Rows are points. Two turns around zero, p and q, are shown by what they do to some points. Write where each new point lands after one turn and then the other. Backwards means that the second turn is done in reverse. Each puzzle has new turns, and all numbers are rounded.

Turn p:
2.5 2.6 => -2.0 3.0
-3.1 0.6 => -1.3 -2.9
-1.4 -2.3 => 1.9 -1.9
0.6 -2.9 => 3.0 -0.1
1.4 2.0 => -1.6 1.8
Turn q:
0.4 1.5 => 1.6 0.0
2.5 -2.8 => -2.1 -3.1
-2.9 1.2 => 0.4 3.1
Where do these land?
p, then q: 0.1 -0.4 => 0.1 -0.4
q, then p: 2.3 3.6 => 2.2 3.7
p, then q: 0.7 -0.9 => 0.7 -0.9
q, then p backwards: -3.2 -2.3 => 1.8 3.5

Turn p:
-3.0 2.6 2.4 -0.5 => 2.9 3.6 0.8 0.4
2.3 -0.2 3.1 2.1 => 0.7 -1.8 3.6 1.5
-1.3 0.8 -2.6 0.9 => 0.7 -0.2 -3.0 0.6
2.0 2.3 -2.4 2.8 => 2.5 -3.6 -1.8 0.6
2.4 0.7 1.0 -3.4 => -0.2 -0.2 1.9 -3.9
-3.0 -3.6 -0.5 -0.8 => -3.6 2.6 -1.2 1.4
0.5 -2.7 -1.1 -1.0 => -3.0 -0.4 -0.5 -0.5
Turn q:
0.8 -1.0 -2.2 -1.1 => -0.7 -1.8 -2.0 0.1
-1.3 -1.1 0.8 -0.4 => 0.5 0.3 0.1 -1.8
0.7 -1.3 -0.2 -1.4 => 1.0 -0.8 -1.5 -0.5
-1.1 4.9 -1.5 0.7 => -3.8 2.7 0.5 2.4
-0.7 -0.4 -1.4 -2.4 => -0.8 0.0 -2.6 -1.0
-2.2 0.0 -1.6 2.2 => -2.6 -0.7 1.9 -1.1
3.8 -1.0 6.2 2.5 => 6.5 0.5 3.7 2.1
Where do these land?
p, then q: 0.8 1.9 -1.2 -1.0 => 0.5 -0.8 -2.4 0.4
p, then q: 2.6 -3.4 0.9 -1.2 => 0.8 1.9 0.6 -4.0
q, then p: 2.3 -2.3 -1.7 0.9 => -3.4 -1.0 0.4 1.3
p, then q: -1.5 4.1 2.2 2.1 => 2.2 -1.1 0.9 4.6
p, then q: -4.2 -0.2 -0.3 -0.8 => -3.2 1.3 0.4 2.5

Turn p:
-3.6 0.6 0.3 -1.6 -0.2 -0.5 1.3 -0.3 => 1.8 1.0 -0.1 -0.3 -0.5 -1.4 1.6 3.0
0.9 -1.3 -2.3 2.5 -1.2 -0.7 4.6 -0.6 => 3.5 -1.8 -0.7 0.8 1.1 1.1 3.1 -3.0
-0.5 -1.7 1.8 0.2 -0.5 1.0 -3.6 -0.6 => -3.8 -0.3 -0.2 -0.7 -1.2 1.5 -0.2 1.6
-0.1 -1.3 0.0 -0.4 -2.1 -0.7 -0.9 3.3 => -0.1 0.1 -3.6 -1.6 0.8 0.9 -1.1 0.6
2.6 1.2 0.4 -0.1 -0.2 -3.7 2.5 -2.5 => 2.1 -4.1 0.8 1.5 -0.7 -2.7 -0.4 -1.7
1.8 1.1 5.4 -0.2 0.5 2.8 0.0 3.5 => 0.9 0.0 1.8 -1.9 0.1 3.8 -5.3 1.9
-0.1 0.3 -4.3 -3.0 4.2 3.3 -2.8 -4.4 => -4.0 4.5 4.4 -0.7 -1.3 -3.6 2.5 -2.6
2.2 -1.3 -0.9 2.8 2.6 -1.5 -0.6 2.0 => -1.4 -1.3 -0.2 0.9 4.3 0.7 -0.9 -2.0
-3.4 2.4 -0.3 -0.1 -3.1 0.1 -0.6 -0.3 => 1.1 2.0 -2.2 2.0 -2.6 -0.2 0.8 2.4
Turn q:
1.6 -1.1 2.2 0.2 1.5 0.7 0.0 -2.4 => 2.6 -0.3 0.2 1.3 -0.7 -2.2 -1.2 1.3
-0.9 -1.3 -2.1 1.5 -1.3 1.1 1.5 -0.9 => -0.3 -3.2 -1.8 -0.7 -0.5 0.7 0.5 -0.4
0.2 0.0 -0.7 2.2 -1.3 -0.9 -2.2 -0.8 => -0.5 0.4 -2.2 1.3 -0.9 -0.3 -0.5 -2.3
2.4 -0.2 0.0 0.4 -2.7 1.1 0.1 0.8 => 2.3 0.3 -0.6 -0.8 -1.5 1.6 1.2 -1.6
-7.0 -0.8 0.1 2.0 0.6 0.5 0.9 8.9 => -4.3 -0.3 0.1 1.0 5.7 8.8 -1.3 1.6
1.1 4.8 1.2 1.2 -3.0 1.3 0.5 -2.7 => 2.6 -0.8 1.2 0.0 1.3 -2.3 1.7 -5.2
-1.5 -0.4 1.1 1.0 -1.3 -0.4 -1.1 1.7 => -0.7 0.4 0.0 1.9 0.4 2.3 -0.3 -0.9
0.9 0.7 1.2 -2.6 2.0 -3.9 2.5 -0.7 => -0.6 1.8 1.6 0.5 0.7 -2.8 3.2 3.2
3.1 -0.6 -2.7 -2.2 4.5 0.4 -1.0 -1.7 => 0.0 1.6 -0.9 -3.7 -1.6 -3.8 -2.2 2.8
0.2 -1.2 -0.3 -3.8 1.0 0.1 -1.3 -2.1 => -0.9 0.2 2.3 -0.8 -2.9 -2.0 -1.2 1.4
Where do these land?
q, then p: 1.2 0.0 -0.7 1.8 -1.6 2.5 -2.3 -0.7 => -2.3 -0.3 -0.1 0.2 -2.8 -0.7 0.9 -2.2
q, then p: -0.3 -1.0 -2.5 2.5 3.7 -2.2 2.7 -0.3 => 0.7 2.2 -2.0 -0.8 4.8 -2.3 1.2 -0.5
q, then p: -3.9 0.6 2.4 -0.9 -1.6 3.3 -0.8 -0.1 => -3.4 -1.8 2.5 -0.8 -1.0 3.1 0.3 1.9
q, then p: 1.9 -2.6 -0.6 1.3 1.9 -0.8 -1.4 2.1 => 0.0 3.6 -2.1 0.9 0.1 -0.1 -1.4 -1.7
q, then p: 1.7 -1.5 -1.5 0.3 1.9 0.1 3.9 3.0 => 2.1 3.0 -0.1 -3.4 2.3 -0.5 -1.5 -1.6
q, then p: 0.4 1.7 1.0 1.3 1.1 -0.6 -1.7 2.4 => -0.6 2.0 2.1 2.3 0.1 -0.8 -1.2 -0.4
p, then q backwards: -2.4 -0.9 1.1 -3.0 -1.7 0.9 -2.3 -1.3 => 1.5 -2.4 -2.8 -2.8 0.9 -1.8 0.0 -0.1
p, then q backwards: 0.6 2.0 3.3 -2.4 -0.9 2.1 -2.0 -3.8 => -0.4 -3.3 -0.2 -4.9 -0.6 0.4 -2.6 -1.7
q, then p backwards: -0.1 2.6 -3.0 -2.9 -0.6 -1.9 1.5 -1.6 => -0.4 -3.2 -1.9 -2.8 1.7 -0.1 -1.1 -2.8
q, then p: 0.5 0.8 3.2 -2.8 -3.7 -1.5 -0.5 -3.9 => 2.1 -5.7 -0.3 2.2 -2.0 2.0 0.1 0.8
q, then p: 0.5 -1.7 -2.8 5.0 1.6 -1.9 2.9 4.3 => 1.4 6.0 0.5 -1.2 3.7 -0.9 1.9 -3.4
